Each row is a point. To make a cloud, some directions were put in groups of two or more. Within a group, all points are equally far from the middle, so they leave a hole (a ring in 2 directions, a hollow ball in 3). The other directions are filled evenly. Then the cloud was stretched, turned, moved and blurred a little. How many holes are there, and how many directions does each take, smallest first?
In the rows, zero is written as 128.

Cloud:
[[226 177 158]
 [119  77 104]
 [207 184 166]
 [158  85 103]
 [167  87 198]
 [153 159 100]
 [160 101  88]
 [116 228 172]
 [ 90 194 136]
 [ 90 187 187]
 [150  80 162]
 [ 78 154  85]
 [ 90 148 172]
 [ 95 185 141]
 [190 155 127]
 [ 96 137 145]
 [145 141 184]
 [161 198  96]
 [ 94 169  74]
 [ 67 182 140]
 [133 138 128]]
Holes: 0

Cloud, 31 rows:
[[ 32 161  92 139]
 [ 80 101 204 118]
 [ 95 119  80 157]
 [ 38 168 146 106]
 [ 94 137 125 168]
 [100  83 182 153]
 [165 142 132 152]
 [108  99  82  81]
 [107  92 181  62]
 [ 76 122  66 145]
 [120  88 166  75]
 [115  68 120  86]
 [107 127 114  97]
 [ 76 116 205  59]
 [ 37 109 195  68]
 [ 86  87 181 128]
 [ 64 106 167 197]
 [145 104 148  57]
 [ 73 137 202 135]
 [ 58  84  70 123]
 [155 176  82 128]
 [179 104  74 123]
 [125 177  78 131]
 [136  68  72 158]
 [ 67 110  97 161]
 [ 58 125  86 161]
 [ 34 119 179  93]
 [153 108 105  93]
 [ 43 198 104  85]
 [134 172  74 131]
 [129 103 185 115]]
Holes: 0

Cloud (56 x 6):
[[ 90  89 125  70 110 176]
 [158 162 127  85 134  53]
 [132 116 133 196  71 174]
 [128  82  53 112  40 136]
 [172 124 105 172 121 105]
 [192  90 199 185 197 128]
 [189 168 136 140 146  91]
 [181 103 156 106 108 168]
 [179 197 138 111 210 164]
 [101 182 125 124  58 154]
 [127 114  89 116  24 164]
 [ 61  97 179 151 142 242]
 [116 177  58 155 128 201]
 [ 40 128 148 133 101 154]
 [107 132 124 127 179 138]
 [ 91 100 127  93 156 107]
 [169 116  71 166 114 236]
 [134 121 179  98  54 124]
 [167 140 131  69 106 162]
 [202 142 149 121 163 175]
 [104 119 120 133 136 206]
 [220 157  93 146 183 164]
 [ 62  91 101 131  53 150]
 [119  79 103 154  65 160]
 [137  88  75  63 138 149]
 [109  92  74  86  62 191]
 [ 61 110 120 161 154 116]
 [209 122 103 178  68 144]
 [149  87  92 158 136 108]
 [166 125 159 216 110 165]
 [139 159  74 109 165 223]
 [161  73 124 173 125 116]
 [103 178  62 127  81 159]
 [228 116  82 207 131 163]
 [168  83 105 154 152 144]
 [181 221 134 141 114 185]
 [ 98 104  71  90  40 152]
 [129 131 158  65 128 183]
 [ 65 131 123 209 127 142]
 [153  91  81  47 122 148]
 [174 130 150  83  94 158]
 [230 134 138 116  71 184]
 [154 196  95 141 139 216]
 [130 161  83 175 191 111]
 [146  88 176 189 161 164]
 [151 198 166 148 127 126]
 [134 157 140 138 105 169]
 [ 38 153 104  74  81 129]
 [163 203 103 163 139 121]
 [ 11 164 148 150 145 173]
 [ 71 135  69 125 160  98]
 [158 175  98 146 105 197]
 [172 115 196 148  87 234]
 [100 201 169 177 166 136]
 [ 69 143 184 132 176 210]
 [148 188  70 150 148  84]]
Holes: 0

Cloud, 77 rows:
[[179 185 141 213  96 119 181  91]
 [ 69 141 193 217 112 175 135 138]
 [178 133 158 183 152  94 188  99]
 [107  79 206 155 124 132 139 166]
 [ 96 104  97 114 144 140 114 187]
 [ 88 160 140 147  92  62 129 190]
 [103 114 158 203 210 120  87 108]
 [127 143 215 165 138 206 149  71]
 [149 155  62 135 131  91 123  76]
 [ 92 184  81 140  81 188 115 135]
 [132 132 174 148 140 199  64 117]
 [129 228 123 149 134 139 197  99]
 [113 142  92 209 163 124 155  37]
 [120  85 179 158 131 166  58  79]
 [167 185  97 218  99  89  96 131]
 [146 116 188 120 149 163  96 133]
 [126 146  88  93  95  96 179 169]
 [161 106 162 217 164 122  98 124]
 [ 60 113 167 162  52 163 114 117]
 [ 64 177 188 179 161 177 106 118]
 [115  59  72 156 123 140  67  72]
 [ 89 186 131 191 104  98 124 175]
 [140  94  81 176 195 138 144 141]
 [164 105 123 179 143 102 209 167]
 [139 160  76 229 127 113  81 113]
 [ 61 198 187 117  56 147 164  32]
 [106 132  67 149 128 155  78  47]
 [102  77 185 120 104  99  61 150]
 [ 68 212  77 169  70  41 126  77]
 [104 206 187 116  51 136 173 146]
 [132 144 162  87  90 135 175 198]
 [ 85 142  88 228  51  94  67 102]
 [116 155 133  76 109  88  94  59]
 [160 168  63 136 108  92 167  44]
 [127 142 105 236  97 109  58  89]
 [139 141 162 131 129 193  90 102]
 [133 183 160 152  15 138 115  87]
 [ 85 171  72 179 134 172 124 204]
 [170  73 105 183  90  79 115  99]
 [ 78 113 169 167  43 165 175  94]
 [141 121  44 176 153 135  54 111]
 [168 116  92 161 104  48 161 164]
 [214 142  92 181 118  82 163 117]
 [151 181 125 125 126 210 149 101]
 [133  91  53 152  98  55 126  75]
 [143 129 203 157 194 151 158 127]
 [150 102 160  93  94 162 145 178]
 [117 183 173 169 164 135 105 123]
 [161 193 124 106  76 145  71 119]
 [ 67 132 161 166  71 196  84 144]
 [ 61 130 155 203  48 143 178  44]
 [ 99 160  98 222  69 106 155 117]
 [112 190 147 199 136  99  99 114]
 [170  94 150 176  71  65 131 185]
 [106 107  51 172  89 102 158 146]
 [138 125 142 120 191 155 200 137]
 [127 166 190 211  87 174 174  88]
 [109 148 124 127 103  52 163 174]
 [115  96 166 166  70  54 123 149]
 [119 133 156 179 176  81  87 103]
 [116 178  82 212 147 136 139  91]
 [ 15 173 159 147 142 179 166 110]
 [230  97 141 169  78 137 137 128]
 [ 46 166 171 185  68  73 184  62]
 [ 44 121 111  96 104 100  95 144]
 [152 153 199 127 121 184 148  80]
 [128  91 183 186 112 124 129 214]
 [ 73 131  38 163  50  71 127 108]
 [177  93  67 174  80  78  68  88]
 [170 190  99 121 123 182 136 121]
 [ 92 163 175 133  32 178 186  99]
 [196  86 121 187  92  91 114 115]
 [122 158  77 174  82  77 159 192]
 [153 136 127 110 151 179 111 124]
 [122 129  72 118 140  52  83 111]
 [ 78 120 119 122 140  47 157 104]
 [111  94 198 170 116 119 175 163]]
Holes: 2 (2, 3)
